Each row of a before or after table is a point. The points were changed in one or more steps. Then noise was added and the rows were shuffled. The steps act on columns, c1 being the first. Write out the steps. A step turns or swaps two columns, mirrors them in a line or flattens them onto one, adds a multiple of one to another, or multiplies or shifts one. Angles are multiples of 10 degrees, from the lower column toward the higher: turns from -170 to 170, lines from 10 to 170 but not 90. Use the fewest steps. Two steps may share a column if one is a turn and the other turns, adds or multiplies; they go together, in the order done. Otherwise the lowest column goes first.

Before (12 x 2):
-11 -30

-12 32

21 -39

11 -10

-10 21

17 -15

46 -39

10 16

14 -12

14 30

7 14

-10 -14
After (12 x 2):
5 -30

8 41

9 -38

3 34

32 -94

-10 -78

11 77

-4 -35

10 -92

-10 80

8 -39

-9 56
Steps: multiply c1 by 0.7; multiply c2 by 2.5

Before (13 x 4):
-78 13 44 -5

40 25 -12 44

-34 8 -25 -56

13 -19 -62 12

11 13 -9 41

-98 -3 33 24

8 -2 -44 52

40 48 -29 41

-72 16 18 -52

-4 10 -15 58

-10 47 -33 4

2 -28 36 -43

-19 -9 28 -69
After (13 x 4):
14 21 0 -8

54 -24 0 -24

42 -12 -1 4

-72 9 1 -5

-40 29 -1 -15

51 1 0 10

-1 -48 1 12

-66 -9 -1 12

-72 -17 -1 50

-10 4 0 102

-32 -14 -1 71

54 -11 -1 23

53 -48 -1 -22
Steps: turn c1 and c4 by -70 degrees; multiply c2 by -1; multiply c3 by 0

Before (12 x 8):
-62 -11 28 21 -1 48 -38 -39

20 12 55 41 47 -43 11 6

2 19 16 51 1 -36 -56 -62

-26 -30 -3 21 8 -35 -23 -15

-49 27 -19 55 32 12 19 -46

-43 40 -27 4 45 -49 14 12

25 -10 -3 -35 -1 -26 -56 -18

27 13 30 42 28 -25 -49 -57

5 -16 30 23 15 -11 64 -31

-3 -35 5 46 31 26 49 -41

36 -5 -21 40 4 -36 53 23

-3 0 37 33 -14 -28 -8 -38
After (12 x 8):
-13 59 -1 -40 -11 -65 -13 6

28 8 37 22 -38 -22 -3 9

40 47 14 35 -59 -36 -46 33

-13 41 -1 30 -7 5 11 15

16 -30 -20 75 -24 83 -19 47

35 -16 3 32 -22 40 56 48

-21 -34 -30 33 33 11 -27 35

49 36 21 8 -40 -61 -32 56

50 -41 -25 -7 17 -97 32 -8

48 -11 62 4 22 -69 -1 29

22 -44 31 17 -18 -16 48 28

-20 43 27 70 -40 133 -3 22
Steps: add -1.5 times c1 to c6; turn c1 and c4 by -50 degrees; mirror c2 and c7 in the line at 120 degrees; mirror c5 and c8 in the line at 30 degrees
